Each row of a before or after table is a point. The points were changed in one or more steps. Then noise was added and the rows were shuffled. The steps act on columns, c1 being the first. Write out the steps. A step turns or swaps two columns, mirrors them in a line or flattens them onto one, adds a multiple of one to another, or multiplies or shifts one. Angles are multiples of 10 degrees, from the lower column toward the higher: turns from -170 to 170, lines from 10 to 170 but not 90. Use the fewest steps. Two steps may share a column if one is a turn and the other turns, adds or multiplies; they go together, in the order done. Otherwise the lowest column goes first.
In the rows, zero is written as 128.

Before (14 x 3):
[[112 143 106]
 [124 141 126]
 [159 165 171]
 [ 99 151  93]
 [149  95 150]
 [153 136 160]
 [143 122 139]
 [159 110 153]
 [166 118 139]
 [106  97 173]
 [ 94  99 127]
 [148 145 160]
 [149 116 123]
 [143 136 120]]
After (14 x 3):
[[204 142 121]
 [190 109  76]
 [170 167 119]
 [179 130  95]
 [189 152 111]
 [ 61 154 137]
 [168 122  92]
 [156 119 133]
 [159 136 119]
 [ 69  95 154]
 [120 114 128]
 [170 136 135]
 [ 82 172  97]
 [ 95 106 143]]
Steps: multiply c1 by 2; turn c2 and c3 by -160 degrees

Before (11 x 6):
[[128 115  99 111 125 149]
 [135 131 169 114 101 136]
 [193 130 122 112 124 152]
 [114 127 104 184 105 118]
 [141 127  98 116  94  68]
 [108 128 161 135 146 122]
 [123 120 112 112 154 142]
 [109 125 113 156 180 134]
 [128  96 133 112 134 130]
 [117 102 125 102 140 151]
 [140 122 100 106 145 128]]
After (11 x 6):
[[130 142 114 183 152 106]
 [133 109 148 113 121 134]
 [ 77 128 122  87 149 177]
 [136 108 150 112 155 145]
 [119 140 114 102 112 131]
 [140 120 138 108 108 178]
 [120 131 120 159  76 142]
 [128 131 122 115 101 157]
 [137 111 146 142 111 116]
 [135 136 117 111 129 172]
 [132 143 109 110 162   9]]
Steps: turn c1 and c4 by -20 degrees; turn c1 and c5 by 160 degrees; flatten c2 and c3 onto the line at 130 degrees; multiply c6 by 2

Before (14 x 9):
[[115 146 143 118 137 141 161 118 155]
 [ 55 151 145 104 110 129  94 133 164]
 [136 105 156 131 187  87 152 133 106]
 [102 127 125  59 165 139 167 105  36]
 [158 163 159 100 141 137 159  80 133]
 [113 133  92 105 117 120 173 151  67]
 [148 154 159 131 164 102 109 134 151]
 [126 152 123 104 184 100 149 163  84]
 [113 129 177 108 152 167 123 121 131]
 [117 145  65 159 160 100 153 106 101]
 [135 127 131 108 126  78 122 142 128]
 [ 79 149 118 141  95 120 198  59 156]
 [109 185 138 144 184  99  93 143 114]
 [130 123 135 173 107  81 154 155 112]]
After (14 x 9):
[[128 136 126 107  76 123 129 135 125]
 [142 148 107 132 101 166 134 113  95]
 [133 170 105 106 102 181 128 126 169]
 [142 121  82 132  87 186 133 151 134]
 [127 126 129 118 141 133 128 110 100]
 [167 104  98 100 136 138 144  74 112]
 [138 146 107 174  80 105 135 148 141]
 [ 55 143 133 102 131 107 103 114  90]
 [100 167 104 144  99 185 116  84 138]
 [126 117 181 157  97 158 127 100 182]
 [111 120  75 106 166 150 121 118 102]
 [115 110  70  64 135 164 127 118 206]
 [129 155 125 105 118 120 126 136 199]
 [108  80 159 142 120  93 123  75 107]]
Steps: flatten c1 and c7 onto the line at 20 degrees; turn c2 and c8 by -60 degrees; turn c3 and c9 by -150 degrees; multiply c3 by 1.3; swap c5 and c6

Before (14 x 12):
[[112 150 131 130  96 137  88 138 130 118 155 131]
 [142 142 141 154 122 167 155  98 110 157 117 144]
 [114 118 171 159 142 143 168 118 116 143 162  83]
 [134 160 143 127 172 168 117 122  94 154 123  87]
 [168 115 165 100 154 149  91 120 162 170  81 145]
 [174 133 127 154 114 108 126 143 134  69 158 147]
 [117 118  81 168 118 106  77 124 120 106 149 112]
 [167 115 146  82  99 105 146 102 124 100 102 140]
 [149 116 210  78 172 150 136  76 120 127 103 190]
 [181  74 123 102 101  97 166 145  94 105 166 170]
 [103 184 158 134 161 134 156 121 115 187 126 112]
 [121 116  88 131  98 140 122 169 132  87 123 130]
 [103 135  87 168 129 116 144 155 125 115 127 123]
 [166 128 122  58 156 165 131  81 186 144 104 178]]
After (14 x 12):
[[111 114 168 148 101 105 126 162 124 179 102 139]
 [ 90 114 167  82 154 149  73 182 162 149  81 144]
 [129 130 174 190 114 107 135 205 135 113 158 147]
 [114 143 141 103 122 168 175 158 110  98 117 143]
 [170 133 105 146 129 117 154 215 126  91 128 123]
 [ 88 119 113 119 142 144 152 175 116  94 161  82]
 [ 99 185 102  73 161 134 240 182 116 112 125 111]
 [132  74 181 147 100  96  86 204  95 160 166 169]
 [124 150 111 138  96 137 120 198 131 128 156 132]
 [175 118 118 156 118 107  61 185 119  92 149 110]
 [113 159 135 101 173 168 165 183  93 124 123  89]
 [168 117 119 168  97 140 103 231 132 131 122 130]
 [ 45 115 150 120 173 151 116 136 120 177 101 190]
 [131 125 165  98 158 166 130 141 184 192 105 179]]
Steps: turn c1 and c3 by 90 degrees; add 1.5 times c2 to c7; mirror c4 and c10 in the line at 140 degrees; shift c8 by 60

Before (14 x 18):
[[149 186 129 123 117 122 174 165  98 114 104 114 108 110 156 124 109 122]
 [101 157 114 130 117  79 106 121 152 134 145 142 165 138 140 105 121 130]
 [147  89  89 162 112  77 126 107 139 139 119 169 151 140 158 147 157 163]
 [143 138 152 159 123 114 137  83 115 142 155 110 148 116 133 155 137 164]
 [188 110 119 177 101 164 155 148 159 161  98  96 151 145 128 137 122  97]
 [102 161  66 121 145 134  96  86  87  83 122  99 124  72 149  95 113 134]
 [175 139 140 206  85 156 103 202  76 126 123 122 125 115 126 121 120 139]
 [164 148  82 125 140 132 161  97 111 105 189 107 165 118 112 114 118 172]
 [144 209 129 170 165 178 161  72 141  85 162 115  99 115 209 137  68 125]
 [153 137 132 122 129 108 104 154 118 167 141 133 134 153 194 126 118 143]
 [122 134 109 175  87 164 113 142 127 107 121 121 134 147 180 173 113 164]
 [165 159 142 119 103 146 118  86 130  72 117 111 149  93 193 136 132 110]
 [152 135 117 125 149  82 102 147 120 126 103 146 180 136 164 158 119 156]
 [147 146 136 103 189 175 185 156 148  94 134 141 123 120 178 108  63 200]]
After (14 x 18):
[[136 143 160 178 160 163 115 144 127 137 118 124 140 150  94 176 139 179]
 [136 145 168 124  99 132 157 101 117 112 189 167 148 140  86 116 143 107]
 [104 139 129 129 108  81 103 147 128 131 102 145 185 135 101 161 138 166]
 [133 148 127 125 140 125 176 160 109 109 106 150  94 132 127 124 184 153]
 [137 130 143 179 149 169 158 150 151 162  96 198 174 104 156 137 106 130]
 [120 136 122 118 127 108 105 153 123 167 143 148 168 104 112 130 140 197]
 [165 142 181 119  90 130  93  86  99  57 121 110  72 141 126  94 162 149]
 [130 122 126 121 158 146 122  88 129  69 120 168 109 161 146 141 156 194]
 [137 117 112 161 139 114 137  78 118 125 157 150 142 111  96 151 140 132]
 [ 84 100 171 160 128  78 128 109 133 145 114 134 166 127  91 150  87 158]
 [131 190 113 173  91 176 164  71 138  93 161 145  80 156 129 139 204 208]
 [109 138 129 201 174 159 104 201  90 119 120 174 119 126 119 121 138 130]
 [122 136 145 126 134  77 106 124 144 137 149  97 171 129 129 104 158 140]
 [111 190 106  98  73 173 185 157 140 103 138 141 108 159  55 108 148 183]]
Steps: turn c1 and c12 by 110 degrees; turn c2 and c17 by 90 degrees; turn c3 and c5 by 160 degrees; multiply c9 by 0.7; turn c10 and c14 by -60 degrees; add 0.7 times c10 to c13; turn c15 and c18 by 90 degrees

Before (9 x 24):
[[ 60  92 168 127  82  97 145 140  94 145 144 129 137 124  99 134 136 129
  137  91 110 160  72 162]
 [139 175 128 169  93 120 116 154 131 135 146 151 160 111 113 149 149 101
  142 166 131 110 106  70]
 [127  87 100 122  84 165 162 107 141 134 113 141  89 134 167  95 122 159
  137 173 134 132 118  82]
 [140 101 162 123 126 171 143 152  98 117  90  79 164 158 173 129 175 128
   79 140 124 114 142  87]
 [ 76 138 103 130 163 109 115 167  97  72 115 156 119 149 109  92 184  74
  105  86 115 147  88  89]
 [109 141 172 145 155 165 133 145 175 140  72 109 158 126 112 140 117 142
  124 165  98 127  69 119]
 [111 137 104 122  86 143 115 110 170 101 161 163  91 157 145 125 151 162
   94 173 127  95 142 138]
 [107 136  82 132 103 107 183 129 151 130 156 120 105 127 130 101 163 115
  118 125 154 131 134  85]
 [145  78  84 201  87  93 120  97 100  63 137  79 101 132 101 111 160 149
  115 113 153 141 124 138]]
After (9 x 24):
[[110 138 103 121  84 159 114 110 168 100 164 164  92 140 144  52 141 161
   92  85 128  93 142 139]
 [ 60  91 169 126  85 102 145 141  95 146 144 128 139 147  99  66 126 129
  138 163 110 161  73 162]
 [140 102 163 122 125 179 144 151  97 116  90  77 164 121 172 122 167 128
   81 117 124 113 143  88]
 [109 142 170 144 156 156 133 144 173 139  72 109 157 103 114 145 107 142
  123  96  99 128  69 118]
 [128  89 100 120  87 162 162 109 142 137 115 142  91 111 168  75 114 159
  135  72 136 132 117  81]
 [139 173 127 170  93 113 115 152 132 135 146 153 158 122 110  43 136  99
  142  97 130 109 105  71]
 [146  77  84 200  86 106 120  97 102  62 137  78 102 155 101  86 151 150
  116 136 152 141 127 138]
 [ 76 138 105 130 163 127 115 167  97  71 114 155 119 155 108 228 174  74
  105 155 115 147  87  89]
 [107 137  80 134 103 111 184 130 150 129 156 120 107 142 130 116 155 113
  116 121 154 131 133  84]]
Steps: turn c16 and c20 by 160 degrees; add 1.5 times c5 to c16; turn c6 and c14 by -40 degrees; shift c17 by -10

Before (12 x 64):
[[157  74 136 116 132 161 162 151 125 175 106  76  89 168 115 148 134 130
   79 168 153  65 135 144 110 119 149 121 151 173  62 171 128 131  88 120
  158 121 159 174 155  94  94 155 149 129  51 106  90 122 123 141 143 118
  103 117 137  92 136  84 162 206 176 106]
 [106  74 125 165 179 112 145 137 104 127 183 121  82  98 105  89 117 145
  115 126 154 162 124 122  75 110 131 173 124 199  78 118 138  65 127 170
  137  95 138 100  74 154 194 137 140  91  96 125  96  76 128 156  88 138
  150 115 140 134 149 130  84  73 179 157]
 [184 135 118 104 148 119 155 107 106 134 124 109 150  89 121 145 181 113
   67 171 127 111 130 125 136 163 122 172  90 115 154 146 138  85 143 107
  165 150 155 149 112 113 181 134 103  80 114 103  94 189  74 109 101 110
  195 148  78  98 128 135  87 132 106 162]
 [ 90 131 163  69 112 139  84 154 152  70 120 157 148 109  95 122 120 126
  172 164 173 112  82 169 112 151 143 169 157 209 185 122 149 144 112 153
  137 157  81 173 117 138  73 122 141 102 140 113 102 119 117 114 135 141
   95 160 103 154 101 140 105 137 106 128]
 [141 185 124 160 121 110 155 112 153 109 128 130 124 120 128 130 139  66
  117 140 154  90 157 154  68 165 127 179 107 150  94  98 139 105 161 161
  164 138 115 192 111 129 127 108 119 123 139 165 117  97 112 156 138 187
  168 116 116 157 141  96 116 158 119 162]
 [157 100  97 102 171 115 157  90 123 140 130 111  95 187 119 146 166 153
   87 138 125 136 150 154  75 132 108 147  91 124 173 149 114  93 124 146
  130 163 142 153 186 107 100 123 105 113 102 168 125 127 161  87 170 155
  150  88 107 125 145 158 108 104 149 124]
 [112 159  93 133 124 167 117  96 148 174 129  95 105 131 171 148 163 182
  169 164 132  86 103 126 130 150 149 169 142 181  88 132 141 102 151 100
  151 103 133 162 104 127 118  82 117 164 148  56 111  94  72  82  94 185
  118  96 115 123 110 112 106 150  59 154]
 [137 130 128 108 110 127 133 168  98 126 100 132 107 127 172 119  86 143
  139 135 134 111 138 127 133 123 125 103  77  92  59 115 144 155 120 157
  104 106 162 127 169 108 106 111  90 147 170 177 101 124 113 169  98 191
  105  38 133 122  85 129  97 103 159 127]
 [ 93  43 110 128 138 157 117 127  88 190 137 129 154 111 176 146 105 135
  138 137 132 123 135  97 106 120 122 163  72 182 139 145  92 120 121 110
  187 142 166 108 137 159  90 109 148  73 149 138 121  95 134 130  99 136
  147 146 124 131 173 153 125 169 126 174]
 [ 96 102 129 108 161 128 138 113 151 153 180 108 106 138 144 106 160 167
  120 141 136 110 101 126  55 127 132 127 120 105 147 155 156 129 106 135
  117 101 137 134 153 123  84 137  83 108  49 105  71 144 138 169 126 134
  162 112 157  89 105 159 131 123 153 140]
 [183  86 170 136 182 168 125 150  94 127  81 129 114 144 137 121 153 104
  101 183 140 150 144  87 102 141 130 143 154 128 177 138 139 129  97 152
  125 144 104  49 102 140 142 139 105 115 157  82 135 115 120 143 136 136
  101  87 131 103 167 134 146 106 142 160]
 [122 154 122  72  92 154  90 163 106 185 123  87 126 139 112  68  97 141
  123 178 137 129 132 139 101 125 102 172 157 154 104  98 139  91  95  63
   92 176 134 162 129 168  76  93 142 139 111  99 168 155  61 170  51 140
  107 172 133 105 128 106 118 116 101 163]]
After (12 x 64):
[[106  75 124 164 180 110 146 137 104 127 183 122  82  99 105  89 116 145
  114 126 103 161 126 123  75 111 132 172 122 199  77 118 138  65 126 170
  136  95 139 100  61 154 194 138 140  91  97 125 145  76 128 156  88 138
  151  97 139 135 149 130  85  73 179 156]
 [136 130 129 109 110 127 133 169  98 125  99 131 107 127 171 119  87 143
  138 135 105 111 138 128 133 124 125 103 174  92  60 115 144 155 121 156
  103 106 162 127 157 108 106 111  89 148 170 177  91 125 112 169  98 190
  104  43 133 122  85 130  97 103 159 126]
 [184 135 117 105 147 119 153 107 106 134 124 111 151  90 121 146 181 112
   67 170 116 110 128 126 136 163 122 171 163 115 154 146 138  85 143 108
  165 150 155 150 105 113 181 135 102  81 114 103 168 188  73 111 101 110
  194 122  78  98 128 135  88 131 107 161]
 [ 97 100 129 108 161 128 138 113 151 154 179 109 106 138 144 106 160 167
  120 141 118 110 100 125  54 127 131 127 132 105 146 155 156 130 106 135
  117 102 137 134 148 123  84 138  82 108  50 105 162 145 139 168 126 134
  161  79 156  88 105 158 131 123 154 140]
 [122 155 123  73  93 153  91 163 107 184 123  87 127 138 112  68  97 141
  124 178 130 129 132 138 102 125 101 174  97 153 104  99 140  91  95  63
   92 176 134 162 130 169  76  93 141 138 111  99 125 155  62 170  50 140
  107 187 133 105 128 105 119 114 101 162]
 [157  74 137 116 131 161 161 150 125 176 105  76  89 168 114 148 134 131
   78 168 112  65 135 145 110 119 149 121  97 173  61 171 127 131  88 120
  158 122 158 174 148  95  93 156 149 129  51 106 149 122 124 140 143 118
  103  96 137  92 135  84 162 206 176 105]
 [ 92  43 110 129 138 156 116 127  88 189 137 129 154 114 175 146 104 135
  138 137 105 123 135  99 106 120 122 164 179 182 139 145  92 121 122 110
  187 141 167 108 126 160  90 109 148  73 149 138 144  96 134 130  99 136
  147 137 124 131 173 153 125 169 126 174]
 [140 186 124 161 121 111 156 112 153 109 129 131 124 120 129 130 139  66
  117 141  95  91 157 154  68 165 127 179 140 150  95  98 138 106 161 162
  163 138 114 192  96 130 126 109 119 123 139 165 130  98 112 156 138 186
  168 112 116 156 142  96 115 158 119 161]
 [183  87 170 136 181 167 124 150  93 127  84 129 114 145 137 121 152 105
  100 183 125 151 144  87 102 142 129 143  99 128 178 138 139 129  97 152
  125 144 104  50 101 140 143 139 105 115 158  82  95 115 119 143 136 136
  100 101 133 104 166 134 146 106 142 160]
 [ 90 130 163  68 113 139  85 154 151  70 120 158 148 109  97 122 120 126
  171 165  97 112  82 169 112 151 145 168  85 209 186 122 150 144 112 154
  137 157  82 173 100 137  73 122 141 102 139 113 171 119 118 115 136 141
   95 135 103 155 101 140 105 137 106 129]
 [113 160  93 134 124 167 117  95 147 174 129  95 105 131 170 148 163 182
  169 164 129  86 103 126 130 151 150 169 113 181  88 132 141 102 152 101
  151 103 133 162 104 128 118  81 117 164 147  57 120  93  72  83  94 185
  118  92 115 123 110 113 106 150  59 154]
 [157 100  97 102 172 115 157  89 123 139 130 111  95 188 119 145 166 153
   86 139 117 136 150 154  74 131 108 147 165 123 173 149 114  93 123 147
  129 163 142 153 181 107 100 124 105 112 103 168 105 126 160  86 170 156
  151  95 108 126 145 158 107 104 149 125]]
Steps: turn c21 and c29 by -160 degrees; add 0.5 times c21 to c41; mirror c49 and c56 in the line at 70 degrees

Before (11 x 64):
[[130 128 105 125 136 143 103 125 165 144 131 155 160 127 141 130  87 134
  140 140 121 122 138 148 150 174 132 135 110 105 126  97 136 177 117 143
  133 100 128 101 140 107 123 111 121 103 127 110 116 113 108 148 129 118
  141 107 125 113  49 156 108  98 108 124]
 [128 103 103 101 143 145 177 159 112 135 143  96 172 142 124 123 110 130
  117 132 136 136 134 151 136 145 115 142 138 159 122 108 109 100 114 139
  109  76 129 141 140 110 122 116 144 138 120 107 137 111 126  94 165 116
  115 116 146 132 116 159 114 107 152 104]
 [126 128 127 113 115 124 124 176 155 127 125 157 166 147 144 172 128 125
  145 112 118 136 137 136 123 162 119 143 143 166 124 119 120 105 103 125
  126 133 155 124 116 167 134 113 137 144 135 110 138 107 153  93 135 115
  117 157 113 147 150 155 127 122 125 116]
 [116 115 104 135 128  72 108 173 115 146 134 130 174 111 109  92 110 109
  137 113 105 139 144 100 120 128 123 135 154  81 134  75 125 150  92 146
  122 117 153 134 127 135 135 107 139 145 121 196 109 118 114 140 125 115
  134 153 122 148 145 129 133 165 150 145]
 [100  97 104  88 135 127 121 126 135 113 106 156 172 132 138 111 117 115
  149 105 119 145 115 122 125 145 118 115 110 163 122 117 124  93 134 142
  127 100 151 133 120 114 137 108 115 129 127 113 137 136 107 152 139 116
  124 135 108 109 157 125 167  98 142 103]
 [125 120 120  90 144 135 136 138 194 139 102 131 103 154 148 123 116 149
  158 123 209 110 125 146 120 118 124 130 165 144 173  86 119  96 135 101
  122 105 126  85 141 122 116 118  87 145 124 123 127 116 109 121 125 183
  113 114 132 141 151 126 123 132 148 142]
 [107 128 128  99 137 145 141 165 109 119 141 157 171 108 115 110  81 145
  157 124 116 127 126 100 122 117 119 143 137 147 117  97 131  89 169 140
  135 135 160 130  96 135 119 108 120 115 137 134 131 129 153 147 137 118
  120 148 121 140 138 123 117 136  67  79]
 [106 122 111 105 144 141 129 141 120 140 129 144  89 116 142 107 100 158
  164 108 123 137  61 147 121 123 159 139 120 115 115  78 168 149 249 125
  147 130  88 135 128 110 110 110 130 110 121 177 133 112 115 131 157 120
  119 153 107 118 160 162 122 129 159 127]
 [102  98 103 117  89 129 158 138 166 133 149  56 148  19 143 119 104 110
  156 131 201 134 139 146 120 142 194 129 117 165 118 119 125 134 105 106
  114 132  82 116 120 109 123  88 134 122 116 117 124 132 143 147 148 173
  127 105 109 107 158 174 126 114  88 128]
 [ 82 117 105 139 137 147 127 128 114 144 157 146 138 133 140 119 106 108
  122 128 118 146 143  76 160 138 116  89 134 162 117  85 107 107  92 129
  110 136 139 134 138 130 139 122 131 135 136 122 111 106 133 123 136 188
  156 134 175  66 155 119 139 110 109 141]
 [117 130 145 158  90 157 110 176 127 145 152 151 106 142 122 109 124 111
  125 133 115 129 145 152 131 126 116 141 113 114 117 114 135  95  92 140
  126 121 150 133 144 105 107 116  92 135 125 109 124 120 106 148 128 163
  192 138 115 135 153 169 175  98 155 144]]
After (11 x 64):
[[130 129 105 125 135 143 102 125 165 143 130 155 160 127 140 130  87 136
  139 142 121 121 141 146 150 173 132 118 109 104 126  97 136 168 118 144
  133 100 127 156 119 107 123 112 121 101 127 108 142 113 108 148 128 120
  141 107 125 114  49 156 109  97 108 123]
 [ 81 117 105 141 138 147 126 128 114 144 144 147 140 117 142 119 107 130
  123 107 118 146 143  76 160 137 118 159 134 162 116  85 106 103  93 123
  112 136 138 126 105 129 139 122 132 135 134 122 119 107 132 124 117 188
  156 134 175  65 151 118 137 111 109 138]
 [117 130 145 159  90 158 111 176 126 145 134 152 107 122 121 109 125 126
  125 107 114 129 143 152 130 127 117 109 112 114 119 114 135  98  92 117
  126 122 151 136 118 105 109 116  91 135 125 110 117 120 106 148 123 163
  192 137 116 135 150 169 177  98 155 143]
 [103  99 103 117  88 128 160 137 166 131 194  55 149  72 142 118 103 124
  157 106 200 134 139 146 120 141 195 130 116 167 118 119 125 133 105 149
  114 134  82 116 136 108 123  89 134 121 115 117 130 131 143 146 110 175
  127 106 109 107 155 173 127 114  89 121]
 [125 121 120  90 143 135 137 138 195 141 102 130 104 151 148 123 117 114
  157 144 209 111 125 146 121 117 125 121 165 146 174  86 119 100 135 178
  121 105 126 126 115 122 116 118  87 145 124 122 117 116 108 121 127 182
  113 114 131 141 151 127 123 134 148 141]
 [127 128 126 113 115 123 125 175 154 127 117 158 164 136 144 172 128 136
  147 129 118 137 137 135 123 163 118 117 142 167 123 119 121 112 103 135
  127 132 155 126 146 168 136 114 137 144 136 109 122 107 154  93 125 114
  116 158 112 147 153 154 127 123 126 114]
 [105 123 110 105 145 143 129 139 120 140 133 143  89 122 141 104 101 117
  164 158 123 139  59 146 122 121 159 119 122 116 115  78 169 148 248 124
  148 130  87 121 133 111 111 111 130 109 121 176 134 113 115 132 100 120
  119 152 106 118 164 161 122 129 159 117]
 [127 103 103 102 142 146 178 160 113 135 130  97 171 127 124 125 110 128
  116 129 136 136 133 150 137 145 116 111 138 160 122 108 109 107 113 112
  110  76 130 131 122 111 123 117 146 137 120 104 119 110 127  95 102 115
  116 115 148 134 116 158 114 107 152  92]
 [100  96 103  89 134 128 121 126 134 112 113 157 172 140 138 112 117 144
  150 122 118 146 115 122 126 145 118 143 109 164 122 118 125 100 134 116
  127 101 151 137 131 113 137 107 116 129 128 113 119 138 106 152 126 114
  124 136 108 110 163 125 165  98 143 101]
 [115 116 106 134 128  72 108 172 114 146 139 130 174 118 110  94 110 144
  137 116 102 138 144 102 120 129 124 121 154  81 133  74 126 140  90 115
  122 118 154 142 131 134 135 106 139 146 122 196 134 119 114 140 125 116
  134 152 123 148 149 128 134 166 149 147]
 [107 129 128  99 138 145 142 166 110 121 145 156 171 112 114 111  82 121
  157 145 115 127 126 100 120 118 119 127 139 146 116  98 131  94 169 120
  135 136 160 138 163 136 118 107 118 116 138 135 116 132 153 146 136 119
  121 149 121 139 138 122 118 135  69  80]]
Steps: flatten c11 and c14 onto the line at 140 degrees; turn c20 and c59 by -20 degrees; turn c18 and c20 by 120 degrees; turn c28 and c41 by 160 degrees; flatten c34 and c49 onto the line at 20 degrees; turn c36 and c40 by 120 degrees; mirror c53 and c64 in the line at 100 degrees
